Every row gives one point. Each copy is the shape, with its points in the same order, turned, moved and blurred by noise. Say if it was mirrored as well.

Shape (8 x 3):
[[ 45 -28 -43]
 [ 37  32  29]
 [  9  38 -33]
 [ -8  14  41]
 [-31  32  19]
 [ 25  26  29]
 [  5 -72  10]
 [-27 -22 -18]]
Copy 1 (8 x 3):
[[  8 -59 -26]
 [ 22 -26  61]
 [-38 -22  25]
 [ 26  19  45]
 [-10  31  43]
 [ 23 -16  55]
 [ 58  -2 -38]
 [ -2  16 -20]]
Copy 1 is: mirrored
Copy 2 (8 x 3):
[[ 42  40  45]
 [ 18 -10 -38]
 [-17  43  -5]
 [-12 -41 -14]
 [-42 -18 -12]
 [ 12 -12 -26]
 [ 28 -38  65]
 [-21  -3  49]]
Copy 2 is: mirrored
Copy 3 (8 x 3):
[[ 31  11 -43]
 [-60  10 -21]
 [-13  49  14]
 [-52 -21  17]
 [-48  -3  42]
 [-56   2 -13]
 [ 23 -63 -15]
 [ 17 -16  30]]
Copy 3 is: mirrored

Shape (11 x 6):
[[  6  19  33 -10  16 -43]
 [-19  17  23  20 -31 -46]
 [-24 -29  33 -52 -30  -1]
 [ -7 -31 -19  44  19  27]
 [ 43  48  26  42 -61   4]
 [-30  52  35   1 -40 -57]
 [-25  24   4   2  30  26]
 [ 60  41   8 -36  17 -35]
 [ 32 -18 -23 -48 -56  23]
 [ 20 -23  29  13 -13  32]
 [-27 -15 -26  36  22   2]]
Copy 1 (11 x 6):
[[ 24  34  10  -1 -31 -14]
 [-29  24  27  -9 -54  -7]
 [  0   3  67 -39  11  16]
 [-26 -22   4  54  18 -14]
 [-29   9  -9  22 -81  71]
 [-22  62  19 -33 -72   1]
 [-13  39   2  26  27   0]
 [ 53  11 -44 -25 -33  13]
 [-18 -49   4 -44   2  55]
 [  0 -28  28  32  -8  44]
 [-43   0   2  42   7 -28]]
Copy 1 is: only turned
Copy 2 (11 x 6):
[[ -4  15  39  -1  40 -33]
 [-47   3  33  -4  -8 -34]
 [-27  13  18 -81  15   9]
 [ -1  21 -34  17   2  40]
 [ 10  52  32  15 -63 -48]
 [-43  -1  75   5  -8 -50]
 [  7  25  39  14  23  51]
 [ 60  21  55  -3  43 -42]
 [ 51  -3  11 -81 -27   0]
 [ 13  61  -8 -27   5  10]
 [ -7 -10 -21  23  11  33]]
Copy 2 is: mirrored

Shape (14 x 9):
[[ 54  39  37 -10   8  29 -16  31 -55]
 [ -9  16  20  -6 -30  -5  -6 -52 -10]
 [ 11  21  42 -13   9   6 -11  54   2]
 [-24   8  33   2   8   0  17 -21 -21]
 [ -8  32 -23 -47 -35 -40 -30  -3 -56]
 [ 21 -72  32  33  16 -43  -4  25  44]
 [ 42  50  30 -59  24 -15 -17  14 -53]
 [-24 -19   2  40  24  19   2   9  -1]
 [-42  26  17  17 -31 -31  -2 -20 -14]
 [-66   9 -29   0  11  -4  -1 -26  29]
 [ 45 -15  -9  35  29 -95  17  37  50]
 [-30   1  -9  44   2  30  32 -36  25]
 [-14  49 -35 -35 -55 -30   1 -44   4]
 [-15  14   2  49  32   7 -27 -19  35]]
Copy 1 (14 x 9):
[[ 17  37  25  -1  -2  35  -6  28 -80]
 [-14 -17  47  31 -33  -3 -27 -19   1]
 [-10  35  24  13  36  15  -3  50 -23]
 [-25  -7  21  42  -6 -17   5  -5 -20]
 [  6  23  26 -27 -57 -49 -42  24  -8]
 [ 44 -28  -9  44  84  -4 -10  18  35]
 [ 25  62  54  -6 -10 -24  -6  22 -64]
 [-27 -15 -30  19  29  10   9 -11  -3]
 [-33  -3   7  47 -30 -19 -40   9  12]
 [-58   3   4  10  -3 -28   3 -31  49]
 [ 74  46 -30  56  50 -14  -6  14  63]
 [-41 -22  -6  38  -7  27  25 -40  30]
 [ -9  18  50   2 -76 -17 -27  -6  48]
 [-31  16  -8  28  36  22 -21 -47  19]]
Copy 1 is: only turned
Copy 2 (14 x 9):
[[ 29  23 -29  -6  18  21 -29  61 -72]
 [ 17  11  23 -36 -30   7 -39 -25 -10]
 [-18  -2 -61 -11 -13   6  -8  45 -22]
 [ -2   7  -8 -23  -6 -10 -12 -27 -36]
 [ -8  20  50 -77  15 -14  -9  53  -5]
 [  0 -56  -3  63 -46   3  23   9  22]
 [ 40  20 -26 -53  13 -25 -15  74 -48]
 [-18 -25 -11  17  14  24   8 -33 -13]
 [-44   7  21 -28  -7 -21 -37 -25 -11]
 [-23 -18  -7 -50  13   2  -4 -60  38]
 [ -6 -26 -19  65  -5 -64   9  32  56]
 [ -2   9  -7  12  12  25 -20 -76  16]
 [  5  43  31 -66  -4 -10 -43   3  47]
 [ -3 -53 -25   2  21  11 -44 -37  12]]
Copy 2 is: mirrored
Copy 3 (14 x 9):
[[ 70  40  53 -21 -20  10  16 -35  15]
 [-11 -37  22  11   2  14  -3 -43 -19]
 [ 24  34  61   1  -2   3  -6  18  21]
 [ 16 -25  31  -3  33  18  11  -6 -19]
 [-20  32  13 -33 -19 -21  -1 -44 -60]
 [ 28 -37  19   8 -26  27 -66  79   7]
 [ 31  34  64 -70 -10  -9   0 -41   2]
 [ 40  -5  -7  26  36  26  -9  26  -5]
 [ -9 -22  33  28  22  -9  -6 -13 -54]
 [-34 -15 -22  20  62  -7 -18   3  -9]
 [ 39 -41  16 -15 -25 -62 -78  73   4]
 [ 16 -50 -22  49  45   8  12   2   9]
 [-50 -21  -1   4  -8 -48   6 -52 -26]
 [ 29 -18   2  40  47   4 -53  -6  18]]
Copy 3 is: only turned

Shape (16 x 11):
[[-45  20  31  -8   4 -15   9 -17  24  34 -14]
 [ 12 -40 -30 -18 -15  35 -24 -11 -33  26 -27]
 [  8   6  11  19 -36  -2  19   1  19 -11 -21]
 [-15 -12 -19  16  -4  23  28  27  -9  -2  -6]
 [  8  19  25  20 -23  33 -15  10  33   4  18]
 [  4 -13  44 -20  37   5   8   9 -37  -9  11]
 [ 36  12  -5  35 -52  -9 -41 -31  16  71   3]
 [ 52  60  11  12  -1  -1  31  11  11  17  -9]
 [-49  13  -9  17  15 -11   8   0 -18 -28   3]
 [-29  24   5  21 -19 -14  -3  46 -21  11  48]
 [ 42 -12  13   2  -8  16  15 -24  15  30   1]
 [-13  10   1 -14 -17  -7  15  43 -17  16  -9]
 [  0 -32   7  -6 -19  41  35  11  22  15  -1]
 [-34  -5  48  35 -21  13   5 -11  -7  15 -17]
 [  7  -6 -18  35  16   1  -5  23 -14  10 -13]
 [ -3 -43   2  -9  10 -16 -11  38 -22  25  -5]]
Copy 1 (16 x 11):
[[-28  16  72   5 -24  -3  11  -4   4  -5  10]
 [-22 -32 -20  -3  12  23 -22 -53 -29  23  23]
 [  1  -8  12 -20 -32  24  35  -8  -6  -5 -24]
 [ -7 -15   0   7   1  47  25  12 -27  -5  19]
 [ 28 -17  25   0 -38  19 -15  20  -8  10 -24]
 [  0  12  18 -17  47 -21  -4  15 -37 -13   4]
 [ -9 -10 -11  47 -68 -14 -24 -48   8  25 -35]
 [ -3  57 -18 -21 -49  10   5  24 -11   4 -26]
 [  3 -11  26   0  -8   6  29  11 -21 -50  41]
 [-19 -31   2  31 -26  -7   5  57 -21 -31   4]
 [ 10  16   0   0  -8   1   8 -19  -6  45 -18]
 [-50 -12   2  -8  -7  18   9  24 -15 -13   2]
 [ -3 -17  19  -4   8  41  23   7 -15  44  -4]
 [ -3 -14  58  17 -15  15  17 -15 -40 -15 -25]
 [ -1   6 -16  18   0  33   0  -6 -10 -29   6]
 [-39 -19  -6  16  41  10  -4  -1   2 -13   0]]
Copy 1 is: only turned
Copy 2 (16 x 11):
[[  9  46 -25 -41   1   5  10  -9  23   7  25]
 [ 11 -60  25   3 -24  11 -23 -21  25   6  13]
 [ -1   3  28 -23  12 -15  25  21  -2   3 -19]
 [-10 -28   7 -12  -5  18  -5  44 -11  23   9]
 [ 25  38  26   9  14   9  -8  19  16  11 -27]
 [  3   2  19  19  39  19  -4  -3 -11  18  69]
 [ 14  35  65 -23 -53 -19  -9 -44  27  15 -34]
 [ 50  30  36 -14   7 -38   5  14 -42  -2   2]
 [-31   9 -27  11  -3  15  22  20 -18   2  26]
 [-29  46  34  13 -15  30 -22  41 -14 -11  21]
 [ 27  -2  38 -24  12  -3 -16 -30  -6  39  -4]
 [ -1   3  18 -16  -7  -2 -15  29   8 -14  33]
 [ 16 -18  20 -43  29  25 -22  18  14  36  -1]
 [  0  21  21 -16   4  26  43  12  33  18  12]
 [ -4  -9  19  17 -21 -15  -2  27  -5  36  21]
 [-30  -8  35  -1  -1  -8 -33   8  22  22  48]]
Copy 2 is: mirrored
Copy 3 (16 x 11):
[[-37  19   3  25  15   8  16 -21  36  -5 -16]
 [  8 -50   6 -53  10  46   4 -14 -20  -7 -44]
 [-10 -11   3 -12 -26 -25  18   0  11  26  -4]
 [  0 -44 -23  -5  -7  15   8  25   3  17   1]
 [-19  -9 -18 -11 -45 -14 -36 -15  18  22 -22]
 [ 29   4  10 -19  40  18 -33  18  30  26  -7]
 [  9 -24  11 -13 -61   8   7 -95   4   0 -29]
 [ 40  17  -8  -6 -63   0  28   4  50  25 -14]
 [  3  -2 -16  14  22  -7  -4  21  -4 -21  23]
 [  5   7 -31  12 -14  21 -25 -17  -5  27  47]
 [  3 -32  18 -28 -29   7   1 -23  52  12 -32]
 [ -6   4 -18  -8  -6  38  15   8   1  34  11]
 [-36 -52  -7 -29  -6  15  -2  11  37  34 -23]
 [-12 -15 -18   8  29 -23   1 -29  11  36 -16]
 [ 32 -37   3  13 -14  20  -3   7 -12   9 -10]
 [  6 -30  30  -3  17  55 -13  -2 -15  32  -3]]
Copy 3 is: mirrored
Copy 4 (16 x 11):
[[-65  -8  -8 -29 -27 -28   2   4   7  28   9]
 [  3 -53 -17   5  27  20 -28  34  -5 -12 -27]
 [-10  11   7  20 -31 -17   8  28  30   9 -17]
 [ -2  16 -20  -1   0  -2  17  13 -20 -15 -27]
 [-42  15   6  45  -7  14  10  16  22   8  14]
 [-11 -15  38 -26  12  12   7 -31 -14 -17  19]
 [-37 -63 -21  48 -13 -18  17  77  26  21  38]
 [-22  -5   6  13 -18 -30  46  12  58 -46  16]
 [ -5  30 -15  -8 -10 -42 -15 -15 -32   1  10]
 [-24  19 -15   3 -32  -2  12  26 -48 -23  49]
 [-16 -40   2  12  -2   8  39   8  38   9  -3]
 [-17   5 -10 -26 -27   1   0  28  -4 -37  -1]
 [-22   4 -11   5  -7  36  28  12   7   8 -44]
 [-48  -6  28  12 -15 -24   2  23 -23  23 -13]
 [  5   5 -10  -4  31 -26  15  31 -15 -13   6]
 [  5 -13   6 -43  18  17   5  43 -17  -4   7]]
Copy 4 is: mirrored
